Every row gives one point. Each copy is the shape, with its points in the same order, turned, moved and blurred by noise. Some copies are also mirrored. Which?

Shape:
[[ 49  28]
 [-13 -21]
 [-31 -34]
 [ 10  29]
 [ -6 -13]]
Copy 1 (5 x 2):
[[-46 -13]
 [ 27  16]
 [ 49  23]
 [-26  20]
 [ 17  15]]
Copy 1 is: mirrored
Copy 2, 5 rows:
[[ 15 -42]
 [-22  31]
 [-33  47]
 [ 24   7]
 [ -9  23]]
Copy 2 is: only turned
Copy 3 (5 x 2):
[[ 40  28]
 [-37   2]
 [-60  -5]
 [ 17  -7]
 [-28   7]]
Copy 3 is: mirrored
Copy 4:
[[-23 -59]
 [ 33   2]
 [ 47  19]
 [-14 -26]
 [ 31   2]]
Copy 4 is: mirrored

Shape (8 x 4):
[[-10  22   7  16]
 [ 26 -33 -16 -40]
 [-21  14  -6  11]
 [ -9   2 -25  -6]
 [ -7   8   4 -23]
 [-24   7   4 -17]
 [ -4 -10 -34 -13]
 [ -4  17 -14 -17]]
Copy 1, 8 rows:
[[  1  -6 -38  11]
 [  6  10  49  -8]
 [ -9  -7 -34  -3]
 [ -3  -2 -10 -21]
 [ -7  20  -7   6]
 [-21  16 -17   1]
 [ -1  -5   6 -28]
 [  5  16 -15 -11]]
Copy 1 is: only turned
Copy 2, 8 rows:
[[-30   8  10  18]
 [ 28  -8 -17 -42]
 [-34  16  -5  10]
 [-12  22 -17  -8]
 [ -7  -9 -17   6]
 [-23  -7 -23   6]
 [ -3  23 -22 -22]
 [ -2  12 -16  10]]
Copy 2 is: mirrored
Copy 3 (8 x 4):
[[-15  21   5  -1]
 [  2 -60  13 -15]
 [ -1  20  13 -10]
 [ 12  -3  14 -24]
 [-25  -7  17 -18]
 [-20   7  32 -13]
 [ 17 -16  18 -31]
 [-11  -1   6 -32]]
Copy 3 is: mirrored

Shape, 14 rows:
[[ -9  10 -31  15  20  17 -10  -6]
 [-30   2 -15  -2  -1  -5  28  11]
 [ 11  42  -8  28 -31 -12 -14 -31]
 [ -2 -14 -37  17 -16   6   1 -15]
 [ 25  21 -28  11  18 -46  -1   5]
 [ -1  16  -5  25  -5  -3  14   8]
 [-21 -25  12 -15  39  -6  -7 -16]
 [-19  50  11  24   3  42  21 -19]
 [  4   9  21   7  42 -18  11  -9]
 [-14   0  10 -31  -8  14   7 -41]
 [  3  20 -15  20  38  14 -33  25]
 [ 26  43 -13  11   6  29  28   6]
 [-22 -28 -13 -11   3  45 -29  -6]
 [  0  -7  25  11   1 -16 -10  20]]
Copy 1 (14 x 8):
[[-31 -10 -15  -3  20 -24  -5  18]
 [ -1  20  -1  21  -1 -20 -26  15]
 [-30  -8 -13  -8 -38   9  37  22]
 [-23 -21 -23   4 -15 -14 -17  -4]
 [ 15   2 -22 -45 -13 -25   7  34]
 [ -4  -9   5   8 -10 -12   2  30]
 [ -2  17   2   2  33 -49  10 -23]
 [-34  -1  -1  52  10  -9  28  46]
 [ 15  10   6   0  16 -47  30  18]
 [ -8  21 -25  36   9  -8  25 -25]
 [-25 -13  10 -29  45 -17   5  36]
 [  6 -19 -25  25  14   5  15  54]
 [-37 -12  -2  14  43  -5 -17 -33]
 [ 11  -2  33 -10   5  -9   9   2]]
Copy 1 is: mirrored
Copy 2:
[[ 12   8 -29  -7  27   1  -4  -5]
 [ 22  -4  -2   8   0 -25  31  -6]
 [ 29  34  19  13  10  27 -22  26]
 [ 30 -13   2  -7  20  -3 -25  -2]
 [ 34  36 -16 -39  -8 -13   2  33]
 [ 14   1 -16  10   0  -1  -1  26]
 [-25   2  -4 -32   6 -25   7 -23]
 [ -9  29 -20  60   7   5 -13  -4]
 [-17  33 -17 -16 -22 -25  -3  11]
 [  0   5  16   5 -12   2 -11 -43]
 [-14  19 -52 -23  21  23   9  23]
 [ 20  20 -43  29 -25  11 -11   4]
 [-16 -27 -17 -17  28  22  -8 -37]
 [-20 -12   5 -20 -14   3  16  28]]
Copy 2 is: mirrored

Shape, 15 rows:
[[-20  33  -2 -16   0 -34  -3 -14 -17  -8  23]
 [-15  23 -24 -18  -1  -2 -18 -14  -2  46  11]
 [ -1  54   6 -16   2  10  -2  -5 -22 -18  14]
 [ 59 -27  22  17  -4 -13  30 -13  -2 -26   2]
 [-31  34  -4  -7 -13 -10  -1  12  31  17  -9]
 [ 29 -26 -19   3  18 -16  41  -7   9 -41   8]
 [ 13   5 -17 -29 -17   6 -19   2  -6  -7   3]
 [-27  -7   8   0   5   0  -9 -16 -11  -3  13]
 [ 25  10  -6   7  20  -2   5 -10 -17 -34 -32]
 [ 18 -18   9 -25   7   5  34 -24   4 -25   1]
 [ -7  39   6 -22  21 -18   5 -29  -2   1  -1]
 [-15   0 -20 -10  -5 -16 -33 -20  44  29  26]
 [ 26 -16  -1  -2  -2 -21  43   1 -18 -18 -15]
 [-12  30 -31  13 -24  16   2 -13  11  20  10]
 [ 11 -18   7 -13  -7 -41  24 -58   0 -43 -12]]
Copy 1, 15 rows:
[[ 18  33  35 -12  27 -25  -4  -8 -13  13   0]
 [  4  35  14 -16  18  16   1 -17  21  20  36]
 [ 44  19  15 -16  13 -14   0 -12   3  32 -26]
 [ 11 -11   1  11 -53  -5  10  -5 -60 -15 -14]
 [  7  -2  40 -22   6 -18   7  -8  41  -1  20]
 [ 12  19 -10  -2 -37 -22   2  17 -35 -46 -14]
 [ 12  35   4  -5 -16  -7   6 -42   8   3  -5]
 [-13   9  -3  -9  23 -20  13 -14 -12  11   3]
 [ 44   4 -21  -7 -30 -41  -2 -11 -22   2   6]
 [  1  20  -5 -19 -37 -20  29   6 -29  -3 -17]
 [ 32  24  22 -38  10 -19  13   2 -14  19  15]
 [ -9  21  25 -16  25  18  27 -29  11 -27  35]
 [  6  13   5   4 -51 -29 -12  12 -32  -2  -2]
 [ 18  12  11  17   9  10  15   1  34   5  18]
 [ 11  34  17   2 -26 -51  42   5 -57 -11  10]]
Copy 1 is: only turned
Copy 2, 15 rows:
[[ 24  24 -17   9 -23 -12  32  25  -5  28 -17]
 [ 21   2   5   7 -10   0   7  11  46  18 -34]
 [ 30  30  11 -24 -14 -19  11  31 -20  10 -27]
 [ -9 -13 -39  -6  40 -10  -9 -13 -50   2  13]
 [ 14  44  17   4 -11  24  16  10  25   6   7]
 [  4  -7 -32   9   8 -35 -17   0 -29   6  47]
 [ 16 -11   9   9   1   6 -11  37  -2   8  -6]
 [  3  -1 -22 -10 -24   2  24  18   7  -5  -3]
 [-28  16   1   1  -9 -30 -14  11 -38  -5  -1]
 [ 13   5 -45  -8  11 -16 -21  16 -15 -22  11]
 [ 16  41 -12   5  -5 -33  21  14   9  -3 -24]
 [ 26 -10  10  31   7   9  38   1  45  -4   3]
 [-10  15 -43   3   7  -6 -32   6 -32  20  14]
 [ 36   3  22  -3 -22   9  -7 -16  16   3 -13]
 [  4  17 -57  46   0 -18   2   7 -39 -21   1]]
Copy 2 is: only turned
Copy 3, 15 rows:
[[-19 -27 -30  -7 -11 -12  -9  -9 -35 -26   6]
 [-32 -21  -3 -27   2   9 -40   3   9 -22  -3]
 [ -7 -25   0   4   0  14 -16   2 -59 -31 -15]
 [ 13  -2  -1  48  46 -31  38  22  -4  -1 -12]
 [-21 -37  14 -15 -31   6  -3 -19   0   0 -12]
 [-19  -1   8  47  31 -19  42  12 -15   1  34]
 [-37   0  -4   9   8  21   7   8  -9 -28 -21]
 [ -7  12  -2 -25  -1 -12   1   3 -20 -19   4]
 [  1  -7   0  19  40  19  16  -5 -39  18   2]
 [-19  -7  25  14  42 -23  36   2 -21 -23   3]
 [-22 -37  -3 -16  19 -13 -13 -12 -39 -11   2]
 [-60  -5   1 -16 -20 -24 -22   7  20   3 -10]
 [  9 -21  -6  29  34  -3  43   0  -4 -15  16]
 [-14  -6  19  13 -12  11 -39 -16   8 -17  -1]
 [-21   6 -16  16  44 -46  38 -39 -23 -13   5]]
Copy 3 is: mirrored
